Every row gives one point. Each copy is the shape, with its points in the same order, stretched, turned, moved and blurred by noise. Some copies are also mirrored. Which?

Shape (8 x 3):
[[-22   8  -3]
 [-20  -6 -19]
 [  2   9  11]
 [ 44  11 -28]
 [-23  45 -26]
 [ 43 -28  23]
 [  4 -36  -3]
 [-20  38  21]]
Copy 1 (8 x 3):
[[ -7   7  14]
 [-17  28   6]
 [ 10  -1  -5]
 [-11   6 -60]
 [-47 -14   4]
 [ 50  21 -41]
 [ 17  44 -12]
 [ -2 -25  20]]
Copy 1 is: mirrored
Copy 2 (8 x 3):
[[-13 -20   4]
 [  1 -23 -11]
 [ -2   8  15]
 [ 20  45 -10]
 [-40 -10 -24]
 [ 46  41  41]
 [ 39 -12  10]
 [-36  -2  19]]
Copy 2 is: only turned
Copy 3 (8 x 3):
[[-13  -9 -19]
 [  4 -24 -17]
 [-10  13  -8]
 [ 41  23 -10]
 [  1   3 -53]
 [  8  19  46]
 [  5 -12  21]
 [-31  23 -28]]
Copy 3 is: only turned

Shape (10 x 4):
[[-11  -6   4   1]
 [ 13  -8   7   4]
 [ 17  17  10   2]
 [ 19  -6   1  -3]
 [ 15  -6  11 -51]
 [ 18 -10  -7 -10]
 [-12 -11  -5 -17]
 [ -7  -8  10   7]
 [  6  -5 -13   6]
 [-37  13  -5   2]]
Copy 1 (10 x 4):
[[  9  -5 -17  -2]
 [  4 -10   3   3]
 [  6   5   5  17]
 [ 16  -9  11   1]
 [ 60 -12  10  27]
 [ 26 -10  15  -7]
 [ 25  -9  -9  -7]
 [  3 -11 -16  -6]
 [  8  -1   4 -14]
 [  7  10 -36  -7]]
Copy 1 is: mirrored
Copy 2 (10 x 4):
[[ -5  -1   7   0]
 [  7 -17  -2   0]
 [ 18  -1 -12 -12]
 [ 15 -15   1   4]
 [ 31   7  33 -12]
 [ 19 -12   8  11]
 [  3   6  19  10]
 [ -8  -8   2  -4]
 [  9  -7  -3  18]
 [ -9  29   2   3]]
Copy 2 is: mirrored
Copy 3 (10 x 4):
[[ -2   7   5  14]
 [ 13   2   3   2]
 [  5   9 -17 -16]
 [ 16  -6   2  -7]
 [ -5 -17  42 -31]
 [ 16 -16  13  -2]
 [ -7  -8  20  10]
 [  4  11   1  16]
 [ 12  -9  -5   9]
 [-27   9 -10  20]]
Copy 3 is: only turned
Copy 4 (10 x 4):
[[ -8   4  20   5]
 [ 10  -2   0   1]
 [  4  11 -14 -24]
 [ 12 -12  -6  -5]
 [ 21 -41  30 -42]
 [ 10 -25  -4  -3]
 [-11 -18  25   2]
 [ -3  12  16   7]
 [ -8  -6  -8  15]
 [-46  17  24  -1]]
Copy 4 is: only turned

Shape (12 x 8):
[[  8  10  -3  19  21 -22 -11   9]
 [-22  24   7   6   5 -19 -28  46]
 [ 13  -4  16 -15 -15   3  23  -3]
 [-13  13   7  -4   9  -2   6  21]
 [  1  14  20  -5  37   5   0  42]
 [  3   9 -23  -4 -23   1   5  16]
 [  1   8  -9 -11  -4   0 -11  -3]
 [ 15  16  15  31  13   9  18  -5]
 [ 14   5 -27  11 -26  36  -1  13]
 [ -9 -13   4  31  14   2  21 -12]
 [ -9  26  18  16 -22   7  -1 -10]
 [ -6 -25   3  13   6  -4 -12  27]]
Copy 1 (12 x 8):
[[ -9 -20 -12   8  -5 -26   0  17]
 [-29   0 -19  32 -21  -2 -13  33]
 [  6  19  24 -14  35   3  -7  -6]
 [-11   6  -2  23   4  -3  -3   5]
 [-33  -4   3  37 -12 -21 -26  -8]
 [ -5  -1 -11   0  25  18  -7  11]
 [  8   3 -21  -8   1  -2  -6   6]
 [ 11 -26  24  17   3 -16 -10   1]
 [  0 -29   3  -4   8  34 -27   0]
 [  3 -16  26   5   7  -1  22  -8]
 [ 30   2  12  10   0   7  -6  19]
 [-42 -11  17  -2 -10   7   2   5]]
Copy 1 is: only turned
Copy 2 (12 x 8):
[[ 16  -3  -5  28   9 -11   8  -3]
 [-24  25  -1  60  22  -4  16  -1]
 [ -1  18   3  -9 -16   1  -5 -30]
 [ -5  24  -7  17  10  10  14  -4]
 [ 18   5  -2  26   4  40  17  -4]
 [-20  44   1   9 -14 -16  -9   9]
 [ -5  26   5  11  12 -13 -19   1]
 [ 42  -5 -42   7   3   5   9 -21]
 [ -3  36 -20   2 -19  -3 -41  20]
 [ 10 -22 -26 -12  11   4  17  -5]
 [  6  26 -37  23  24 -19  -4 -29]
 [-24 -21  13  14  -5  10  -3  -2]]
Copy 2 is: only turned
